Each point is reached from the start by the listed moves, each made once or not at all, plus a little noise. Say if it took an odd or an even number of moves. Then give how often each move was made.
In the rows, zero is written as 128.

Moves:
(1): [158 168 132 123 104  75]
(2): [112 114 161 190 129  88]
(3): [125 170 170 142  84 175]
Start: [138  91 139 125 111 133]
Points:
[172 132 142 122  83  83] => odd (1, 0, 0)
[118 123 217 200  65 136] => even (0, 1, 1)
[153 162 223 191  46  84] => odd (1, 1, 1)
[126  77 172 189 114  94] => odd (0, 1, 0)

Moves:
(1): [133  94 133 140 142 129 132 118 148 120 130 105 150  95 150]
(2): [134 150 130  88 141 113 126 121 134 124 122 122  95 116 111]
(3): [116 126 159 145 116 119 105 145 120 107 142 115 127 142 148]
(4): [133 135 135 120 124  96 138  93 106 124 124 141 111 123 120]
(5): [112 163 123 114 140 139 136 120 128 130 149 111 145 132 127]
(6): [ 94 116 106 143 125 141 184 159 147 170 140 114 130 117 179]
(7): [129  94 134 102 122  93 116 126  93 141 142 128 127 165 100]
(8): [128 125 110 138 151 130 154 130 114 138 140 117  90 143 117]
(9): [118 124 132 145 132 136 131  91 160 140 138 145 114 124 136]
(10): [140  95 170 155 163  91 119 133 135 158 138 117 120 101 130]
(11): [ 94 101 161 158 123 117 108 106  97 144 178 124 102 100 122]
(12): [121 133 129  98 169 137 131 152 116 116 133 149 109 117 138]
Start: [142 119 135 106 149 140 122 136 114 112  79 146 132 122 143]
Points:
[104 121 249 123 190  51  85  87  67 130 165 105  64  69 129] => even (0, 1, 1, 1, 1, 0, 0, 0, 0, 1, 1, 0)
[ 93  99 167 107 212 154 119 121  91 113 158 122 130  50 169] => even (1, 0, 0, 0, 1, 0, 0, 0, 0, 0, 1, 1)
[ 93  82 170  54 241  78 143  39  56 135 183 138  22  81 106] => odd (1, 1, 0, 1, 1, 0, 1, 1, 1, 0, 1, 1)
[137  90 161 138 166 103 141 109  92  94  98 110 100 113 163] => even (1, 0, 1, 1, 0, 0, 0, 1, 0, 0, 0, 0)
[104 106 132 145 214 135 201 163 123 194 134  95 111 100 179] => even (0, 0, 0, 0, 1, 1, 0, 1, 0, 1, 0, 0)
[124 179 135  23 216 151 133 146 109  93 104 149  94 106 138] => odd (0, 1, 0, 0, 1, 0, 0, 0, 0, 0, 0, 1)

Moves:
(1): [130 124 127 130 120 138 130 120 128 117 141 131 140 121 121 120 129 140
 129 113 128 128 137 126 117 121]
(2): [126 147 117 124 125 133 129 116 140 114 118 135 129 128 128 124 141 141
 134 117 131 129 130 124 140 116]
(3): [126 123 127 126 129 135 141 130 128 145 119 123 133 123 125 125 131 129
 125 131 121 123 126 143 131 127]
(4): [128 121 126 123 120 127 139 127 121 116 129 114 129 134 143 124 115 131
 108 127 142 121 132 144 136 118]
(5): [145 115 131 114 114 137 126 131 128 135 121 127 121 142 123 111 120 135
 117 126 110 117 125 112 135 130]
(6): [127 128 125 127 125 109 133 114 137 131 129 149 135 134 126 125 122 118
 119 131 134 141 123 149 131 136]
(7): [123 125 113 125 135 127 129 115 125 126 137 121 119 158 141 128 150 145
 149 118 132 120 131 125 140 137]
(8): [142 129 127 125 133 144 136 139 117 128 126 131 121 123 136 143 144 128
 113 121 110 141 129 145 127 135]
(9): [130 133 116 119 129 122 154 137 159 113 127 135 125 129 126 126 132 134
 105 124 118 122 136 134 127 135]
(10): [123 136 114 143 118 118 148 123 129 137 139 115 131 126 135 139 118 124
 131 118 136 140 126 121 123 132]
(11): [117 135 138 134 127 125 126 125 123 124 130 123 136 120 133 142 127 134
 128 129 137 127 111 120 127 117]
(12): [148 125 112 129 138 127 131 131 132 128 146 126 115 129 122 131 123 120
 135 132 116 126 124 122 149 127]
(13): [127 120 122 140 125 111 118 126 121 130 131 122 137 133 131 137 128 133
 128 137 136 135 127 126 110 117]
(14): [142 136 128 130 135 133 125 138 126 132 124 129 127 140 135 134 151 119
 150 129 126 133 103 126 121 126]
(15): [132 108 156 141 120 127 119 131 124 142 128 143 139 114 134 107 126 115
 134 138 122 140 127 115 138 128]
(16): [126 141 116 128 131 139 125 128 132 139 137 114 137 121 127 132 131 143
 118 137 134 128 123 140 124 136]
(17): [133 125 145 142 140 118 118 118 114 123 116 118 141 151 105 130 147 125
 156 129 122 119 139 117 129 119]
(18): [114 122 139 153 120 131 112 136 133 110 130 123 114 130 120 132 115 111
 122 126 115 121 129 122 129 101]
(19): [145 135 125 153 138 138 127 133 107 130 127 129 115 101 137 130 139 123
 103 133 121 123 107 131 113 135]
(20): [118 136 130 120 124 129 127 136 118 129 131 136 127 133 132 122 139 121
 119 138 127 125 116 132 134 128]
(21): [121 127 128 130 137 137 127 122 131 129 123 113 117 124 128 121 142 127
 126 128 127 141 110 126 129 113]
(22): [133 136 137 140 130 119 133 138 141 132 133 143 121 131 124 118 113 134
 127 126 125 131 141 131 128 115]
(23): [122 132 120 128 138 138 140 123 132 141 133 135 138 132 127 131 131 130
 127 124 142 126 134 133 123 129]
(24): [132 133 137 120 130 121 128 119 142 133 121 128 123 139 116 121 131 124
 126 129 128 114 148 132 126 114]
Start: [139 129 153 129 135 130 126 138 106 112 131 146 134  97 132 130 150 117
 118 117 122 141 127 143 160 132]
Points:
[181 122 124 151 137 130 157 153 118  97 164 138 131 179 123 122 191 134
  91 117  70 124 119 192 183  91] => even (1, 0, 1, 1, 1, 1, 1, 1, 1, 0, 0, 1, 1, 1, 0, 1, 1, 1, 0, 1, 0, 1, 0, 0)
[158 132 123 125 121 175 147 122 140 112 146 122 135 118 102  98 135 143
  80  99 107  94 154 161 191  72] => even (1, 1, 1, 1, 1, 0, 0, 0, 0, 0, 0, 1, 0, 0, 0, 1, 0, 1, 0, 0, 0, 0, 1, 1)
[158 207 131 141 176 142 161 137 143 106 125 169 100 114 155 131 249 143
  73 112 109 152  71 191 163 110] => odd (0, 1, 0, 0, 0, 1, 1, 1, 1, 0, 1, 0, 0, 1, 0, 1, 0, 0, 1, 1, 1, 1, 0, 1)
[172 121 187 178 144 147 130 132 131 103 100 132 108  92  89  96 188 100
  92 121  55 107 101 107 195  60] => even (0, 1, 1, 0, 1, 0, 0, 0, 1, 0, 1, 1, 0, 0, 1, 0, 1, 1, 1, 0, 1, 0, 0, 1)
[174 128 175 161 142 104 132 135 130  81 127 157 106 186 129 104 209 108
 115 118  75 139 110 144 210  40] => even (0, 1, 0, 1, 1, 1, 1, 1, 1, 0, 1, 1, 1, 1, 1, 0, 1, 1, 0, 1, 1, 1, 0, 1)
[130 124 167 189 126 108 136 138 118 122 152 138 133 147 132 128 185 128
  91 122  90 166 101 140 171  93] => odd (0, 0, 0, 0, 1, 1, 1, 1, 1, 1, 1, 0, 1, 0, 1, 1, 1, 1, 0, 1, 1, 1, 0, 0)
[159 174 152 190 144 134 171 170 103 128 145 185 142  71 173 148 202 117
  77 114 119 177  81 143 135 113] => even (0, 1, 0, 0, 0, 0, 0, 1, 1, 1, 1, 0, 1, 1, 1, 0, 0, 0, 1, 1, 0, 1, 1, 0)
[159 148 141 179 167 128 178  93 103 143 135 130 140 146 135 112 202 125
 134  86 143 137 122 183 141  90] => odd (1, 0, 1, 1, 0, 1, 1, 0, 0, 1, 0, 0, 0, 1, 0, 0, 1, 0, 1, 0, 1, 1, 1, 1)
[159 144 170 180 151 126 134 118 112  70 148 184 118 117 116 122 223 103
  96 103  73 126 126 146 195  86] => even (1, 1, 0, 0, 0, 1, 1, 1, 1, 0, 1, 1, 0, 0, 1, 0, 1, 1, 1, 1, 0, 0, 0, 1)
[155 121 165 181 135 118 139 143  81 115 117  98 142 142 128 162 177  91
 127 111 107 138 134 168 140  68] => odd (0, 0, 1, 1, 0, 0, 0, 1, 0, 1, 0, 0, 1, 1, 0, 0, 1, 1, 0, 0, 0, 0, 0, 1)

Moves:
(1): [105 145 114 111 116 132 117 145 127 130 130 136 134 129 117 119 128 134
 130 131 122 126 105 139]
(2): [146 132 122 135 126 135 121 123 107 119 128 135 155 105 114 121 118 156
 132 139 126 123 115 130]
(3): [135 112 140 144 148 154 116 135 140 134 116 137 131 122 148 121 113 121
 129 103 123 145 120 143]
(4): [138 129 117 119 137 118 124 114 127 145 130 110 115 137 140 117 121 141
 111 128 123 124 117 119]
(5): [135 131 128 123 132 132 134 119 126 150 124 139 117 129 111 125 120 123
 147 111 119 129 122 135]
(6): [118 122 119 124 112 163 136 110 125 130 130 144 143 112 126 129 121 126
 120 127 135 131 136 136]
(7): [128 128 120 127 145 129 130 115 134 119 116 127 131 131 150 126 131 129
 127 118 115 143 123 120]
(8): [128 120 137 134 134 128 116 131 123 116 150 139 101 125 140 120 127 117
 146 135 122 145 124 144]
(9): [119 121 131 130 134 133 141 123 123 128 120 129 120 135 130 126 125 131
 130 137 119 120 123 131]
(10): [136 137 126 124 125 132 121 117 123 136 108 132 116 122 132 142 134 116
 128 128 111 137 136 144]
(11): [122 127 137 136 128 125 124 110 139 125 121 131 108 136 145 126 124 138
 131 125 129 133 118 138]
(12): [133 129 136 124 149 118 131 157 111 116 124 150 123 113 128 114 107 114
  99 139 134 132 141 104]
(13): [135 122 131 119 131 129 123 128 132 134 131 116 143 112 119 125 111 118
 131 137 108 136 110 126]
(14): [126 144 121 129 125 128 136 141 132 135 125 128 117 121 141 133 107 128
 132 130 134 131 116 113]
(15): [119 131 156 112 133 143 133 127 123 123 122 106 113 124 151 135 146 136
 116 105 125 114 118 118]
(16): [131 125 131 127 124 118 136 120 132 133 130 135 132 112 144 113 126 126
 126 123 122 132 142 148]
(17): [126  94 117 129 126 131 139 142 137 135 123 122 139 105 115 151 137 139
 114 150 142 134 116 119]
(18): [117 120 125 104 108 128 129 124 124 137 104 111 138 135 115 120 114 151
 163 142 138 132 142 139]
(19): [124 134 132 123 158 124 130 140 139 157 120 156 142 132 142 110 128 122
 134 117 130 142 124 134]
(20): [131 124 125 131 125 130 135 122 118 129 126 130 134 141 141 123 127 120
 131 131 136 118 117 129]
(21): [140 125 137 126 118 127 130 146 135 124 118 143 133 150 136 137 116 132
 125 120 117 147 134 130]
(22): [116 131 125 124 138 117 130 126 113 120 134 114 137 142 136 142 110 130
 126 118 130 146 115 136]
(23): [123 123 135 136 125 124 121 114 115 133 111 129 123 135 148 134 128 141
 134 113 113 127 120 108]
(24): [119 142 134 146 112 128 121 129 138 132 127 127 124 115 131 111 131 127
 111 132 132 166 129 121]
Start: [118 143 124 135 122 113 136 114 120 131 120 120 120 133 131 131 141 141
 134 130 131 129 129 122]
Points:
[116 166 126 129 152  76 145  87 113 220 100 125 123 131 203  86  70 136
 134  89  96 201  58 113] => even (0, 0, 0, 1, 1, 0, 0, 0, 0, 0, 0, 0, 1, 1, 0, 1, 0, 0, 1, 1, 0, 1, 1, 1)
[111 119 108 101 120 135 144 117 101 189  91 180 207  90 132 130  80 178
 145 111  83 196  57 156] => odd (1, 1, 0, 0, 1, 1, 0, 0, 0, 0, 0, 0, 1, 0, 0, 1, 1, 0, 1, 0, 1, 1, 1, 0)
[133 115 129 132 181 157 143 100  81 121  85 167  93 154 232 121  64 109
  97 107  87 211 110 149] => odd (0, 0, 1, 1, 0, 1, 1, 1, 1, 1, 0, 1, 0, 0, 0, 0, 0, 0, 0, 1, 1, 1, 0, 0)
[133  90 122 123 127 169 151 136  94 156  99 181 134  33 136 100  53 160
 163 149 148 184 122 154] => even (0, 1, 1, 0, 1, 1, 0, 1, 0, 0, 0, 1, 0, 1, 0, 1, 1, 1, 0, 0, 0, 0, 0, 0)
[132  97 158 131 144 173 164 126  67 138  50 151 157  64 220 156  48 153
  85 108  88 181  66 119] => odd (0, 1, 1, 0, 0, 1, 0, 0, 1, 1, 0, 1, 1, 1, 1, 1, 1, 0, 0, 1, 1, 1, 1, 0)
[134 138 151  99 186 111 169 105  96 150 112 122  55 104 219  81  79 113
 121 117  79 144  75 104] => odd (0, 0, 0, 1, 1, 0, 1, 1, 1, 0, 0, 1, 1, 1, 1, 1, 0, 0, 0, 1, 0, 0, 0, 0)
[144 141 120 120 163 158 137  75 103 202  39 188 157  76 190  39  68 148
 125 104 112 220 129 164] => odd (0, 1, 1, 1, 1, 1, 1, 0, 0, 1, 0, 1, 0, 0, 0, 1, 0, 1, 1, 1, 0, 0, 0, 1)
[ 91 112 152  99 140 142 157 106  71 173  41 133 175  39 170 113  86 179
 106 147 106 205 104 122] => even (0, 1, 0, 0, 0, 1, 0, 0, 1, 1, 0, 1, 1, 0, 1, 1, 1, 1, 1, 0, 0, 1, 1, 1)
[102 124 154 124 140 126 111  89 143 161  47  93 109 112 249 139 108 173
  82  71  52 244  39 139] => even (1, 0, 1, 1, 0, 0, 1, 0, 0, 1, 1, 0, 1, 0, 1, 1, 1, 0, 0, 0, 1, 1, 1, 1)
[135 117  82  75 122 115 121 101  82 160  79 114 153 130 131 133  70 180
 182 155  78 208  43 168] => odd (1, 1, 0, 1, 1, 0, 1, 1, 0, 1, 0, 0, 1, 0, 0, 0, 1, 1, 0, 1, 1, 1, 0, 0)

Moves:
(1): [134 145 132 114 140 115 129 130 133 138 124 115 112 108 111 136 118 159
 134 133 126 131 127 129 162]
(2): [157 125 119 122 122 150 143 113 101 103 136 122 132 143 138  97 145 127
 140 139 132 124 112 116 154]
(3): [118 117 149 160 110 134 161 158 122 139 129 134 108 115 104 130 129 109
 151 130 153 130 120 128 163]
(4): [116  97 121 132 136 109 121 112 121 122 123 134 101 153 126 139 128 111
 113 138 120 130 100  98 145]
(5): [154 104 116 139 132 111 124 120 128 131 144 144 114 142 123 123 135 131
 132 124 138 125 138 123 138]
(6): [125 125 128 144 121 133 156 142 118 140 120 133 120 130 124 120 129 133
 127 122 124 122 129 130 109]
(7): [111 139 116 145 117 131 128 124 131 130 136 142 136 128 136 132 143 126
 134 103 108 141 139 141 137]
(8): [116 144 117 138 124 121 115 129 120 116 131 113 125 129 138 117 146 124
 118 140 129 134 110 144 136]
(9): [136 107 127 134 133 157 143 138 140 148 119 131 130 139 133 137 113 116
 118 134 144 106 131 137 128]
(10): [128 123 117 126 131 140 149 139 130 124 152 126 139 116 109 128 111 138
 137 147 129 110 124 133 117]
(11): [131 136 115 137 149 111 128 114 125 147 131 152 131 104 118 149 122 113
 114 150 144 145 137 127 132]
(12): [171  96 135 168 119 125 152 133 100 147 154 133 129 113 137 120 121 119
 109 145 138 135 127 118 133]
(13): [130 127 120 156 141 151 112 129 144 140 121 140 132 131 136 133 124 116
 139 135 124 125 124 114 100]
(14): [127 128 139 128 138 117 136 127 140 113 126 132 126 125 126 127 127 134
 120 143 136 129 129 124 142]
(15): [126 131 117 118 113 125 137 137 122 121 108 123 135 103 106 131 121 148
 145 119 137 108 113 141 138]
(16): [128 130 119 148 127 138 129 114 116 132 136 139 117 106 126 128 107 130
 126 109 135 132 148 148 119]
(17): [105 110 119 151 130 117 131 117 118 132 126 121 130 129 142 130 153 131
 128 117 128 137 143 121 131]
(18): [152 136 124 120 139 125 136 124 136 119 130 109 140 121 135 116 124 124
 137 118 112 112 131 138 130]
(19): [111 141 126 101 145 120 107 128 135 127 134 149 137 112 141 118 122 143
 134 123 119 142 129 143 137]
(20): [125 133 129 137 128 129 119 124 131 142 123 131 134 131 122 130 111 131
 126 120 132 123 133 105 116]
(21): [126 121 151 110 158 122 130 117 135 117 130 115 133 131  97 127 124 141
 115 131 123 129 105 159 127]
(22): [124 125 139 122 131 121 125 130 111 121 121 133 139 157 132 128 134 138
 133 144 117 124 142 148 118]
(23): [150 120 123 127 119 134 128 119 134 135 129 126 134 113 118 110 129 128
 119 122 120 121 141 146 138]
(24): [116 135 144 138 120 146 130 132 124 135 133 132 117 111 119 133 134 128
 136 126 129 106 118 117 124]
Start: [141 132 134 125 117 131 102 143 144 146 125 136 124 134 111 124 109 131
 126 145 143 143 130 147 150]
Points:
[211  85 150 135 160 101 142 143 118 186 176 160 137 106  44  84  62 215
 110 175 126 129 147 200 165] => even (1, 0, 0, 0, 1, 1, 0, 0, 0, 1, 0, 1, 0, 0, 0, 0, 0, 0, 1, 1, 1, 1, 1, 0)
[154 177  69 119 114 167  98 143 145 127 148 139 153  65  89  68 115 188
 171 152 116 130  98 200 217] => odd (1, 1, 0, 0, 0, 0, 1, 1, 0, 1, 0, 0, 1, 0, 1, 0, 0, 0, 1, 0, 0, 0, 1, 0)
[153  88 176 249 112 184 204 186 113 187 149 167 106  36  11 119  37 152
 148 161 200  82  95 158 125] => odd (0, 0, 1, 0, 0, 1, 0, 0, 0, 1, 0, 1, 1, 1, 1, 1, 0, 0, 0, 1, 1, 0, 0, 1)
[150 107 115 155 159 141 153 148 125 185 157 160 117  92 100 111  82 194
 155 132 138  79 181 207 157] => odd (1, 0, 0, 0, 1, 1, 0, 0, 1, 1, 0, 0, 0, 0, 0, 1, 1, 1, 1, 0, 0, 1, 0, 1)
[139 151 112 187 146  90 118 132 111 197 158 172  98  64 111 127  98 133
 100 156 121 155 101 128 203] => odd (1, 0, 0, 1, 0, 1, 1, 1, 0, 0, 1, 1, 0, 0, 0, 0, 0, 1, 1, 1, 0, 0, 0, 1)

Moves:
(1): [148 112 130 131 125 124 135 149 102 116 138 128 123 124 134 108 137 127
 128 133 134 135 113 128 123 124 136]
(2): [130 124 120 116 127 117 131 120 133 129 146 130 128 141 141 117 125 118
 127 113 125 141 129 152 118 127 134]
(3): [132 127 130 132 143 148 156 140 134 140 129 127 117 134 119 124 126 132
 105 138 131 131 111 119 120 131 116]
(4): [132 113 117 116 139 121 129 125 139 119 119 118 118 136 124 125 126 124
 120 117 130 124 128 117 130 124 128]
(5): [122 123 135 130 127 129 151 128 133 116 143 127 123 125 123 119 118 125
 130 148 128 123 122 128 130 105 129]
(6): [131 112 139 115 129 144 126 116 138 129 119 117 132 133 136 127 144 122
 143 125 125 133 135 143 123 131 121]
(7): [129 130 122 137 138 128 132 138 136 127 128 144 122 134 141 130 108 127
 133 114 131 132 133 119 129 141 131]
(8): [122 123 118 134 129 132 127 130 137 128 140 137 121 118 135 138 136 125
 124 135 138 135 116 129 119 119 148]
(9): [144 135 138 126 116 131 116 128 140 135 143 116 122 128 128 134 122 122
 132 103 112 140 129 127 127 128 128]
(10): [135 140 131 126 125 140 115 119 122 133 119 120 134 127 118 113 118 138
 131 140 122 125 146 117 133 129 132]
(11): [123 114 121 122 114 140 152 129 104 145 112 152 113 135 135 131 119 101
 118 155  97 125 127 117  97 134 128]
(12): [123 129 130 127 117 127 120 135 132 119 141 122 133 119 122 134 111 143
 123 126 124 118 119 127 124 130 132]
(13): [131 138 136 107 136 116 124 123 121 113 130 130 136 137 125 132 134 131
 129 133 135 128 104 127 134 131 130]
(14): [144 121 114 126 141 125 112 133 138 111 128 117 127 136 115 134 130 137
 118 155 128 117 122 126 122 141 121]
(15): [135 128 135 123 121 125 128 120 124 115 138 147 124 122 124 122 124 145
 133 139 142 108 121 120 127 133 130]
(16): [133 100 128 123 125 119 113 121 105 146 124 118 121 115 125 131 137 109
 123 128 119 122 133 128 155 137 136]
(17): [125 143 138 134 128 126 126 125 119 144 117 115 108 138 115 122 125 113
 124 136 132 143 136 138 113 143 149]
(18): [123 146 108 107 118 143 115 145 121 115 134 113 123 123 140 141 106 150
 126 128 138 118 145 128 130 118 113]
(19): [134 129 121 141 130 116 148 124 112 129 130 139 154 117 116 144 110 138
 130 133 137 151 126 119 121 116 115]
(20): [152 111 123 121 126 122 114 120 146 145 108 108 141 122 122 112 113 125
 149 135 120 118 137 153 119 112 135]
(21): [127 134 132 138 129 140 125 126 139 130 133 126 112 125 144 122 115 127
 127 120 133 137 124 128 130 128 114]
(22): [125 142 127 120 128 141 133 123 130 127 129 129 136 123 108 113 133 112
 129 134 126 128 111 124 118 137 116]
(23): [128 129 129 147 147 134 100 154 111 134 141 130 128 125 138 138 119 126
 116 115 133 148 142 138 117 117 115]
(24): [124 117 125 140 121 120 131 123 119 146 130 121 127 151 120 131 125 122
 121 111 137 125 108 122 137 120 139]
Start: [102 142 169 131 122 125 107 142 153 143 138 128 128 133 124 135 119 126
 131 127 133 126 116 141 126 146 142]
Points:
[163 118 120 140 118 143 111 188 125 156 189 118 114 150 137 116   7  93
 124 131 119 171  93 160  52 102 102] => even (1, 1, 0, 0, 1, 0, 1, 0, 1, 0, 1, 0, 0, 1, 0, 0, 0, 1, 1, 1, 1, 1, 1, 1)
[197  89 175  91 150 168  31 156 165 136 168  70 103 110  91  92  95 122
 112 154 138 126  61 147 100 150 130] => even (1, 0, 1, 1, 0, 1, 0, 1, 1, 1, 0, 1, 1, 1, 1, 1, 0, 0, 0, 1, 1, 1, 1, 0)
[138 140 148 142 114 173  68 191 149 198 146  68  72 160 115 150  21 117
  81 141 110 139 109 157  54 139 124] => odd (0, 0, 1, 0, 0, 0, 0, 0, 1, 0, 1, 1, 0, 1, 0, 0, 1, 1, 0, 1, 1, 0, 1, 1)
[137  78 153  89 161 128  70 138 134 134 147 150  79 162 163 136  93  85
 110 133 121 134 108 148 101 181 121] => odd (0, 1, 0, 1, 0, 1, 1, 0, 0, 0, 1, 0, 1, 1, 1, 1, 0, 0, 0, 0, 1, 0, 1, 0)
[104 156 141  98 141 140 139 170 104 103 162 178 124 128 118 148  37 126
 116 163 149 130  97  99  79 123  95] => even (0, 0, 0, 1, 1, 0, 1, 0, 0, 0, 1, 0, 1, 0, 1, 0, 0, 1, 1, 0, 0, 1, 1, 0)
[165  84 178 111  98 121 120 130 114 210 163 120  56 158 126  95  92  58
 106 142 124 151  42 166  81 149 201] => odd (1, 1, 1, 0, 0, 0, 0, 1, 1, 0, 1, 0, 1, 0, 1, 1, 1, 0, 0, 1, 1, 0, 0, 1)
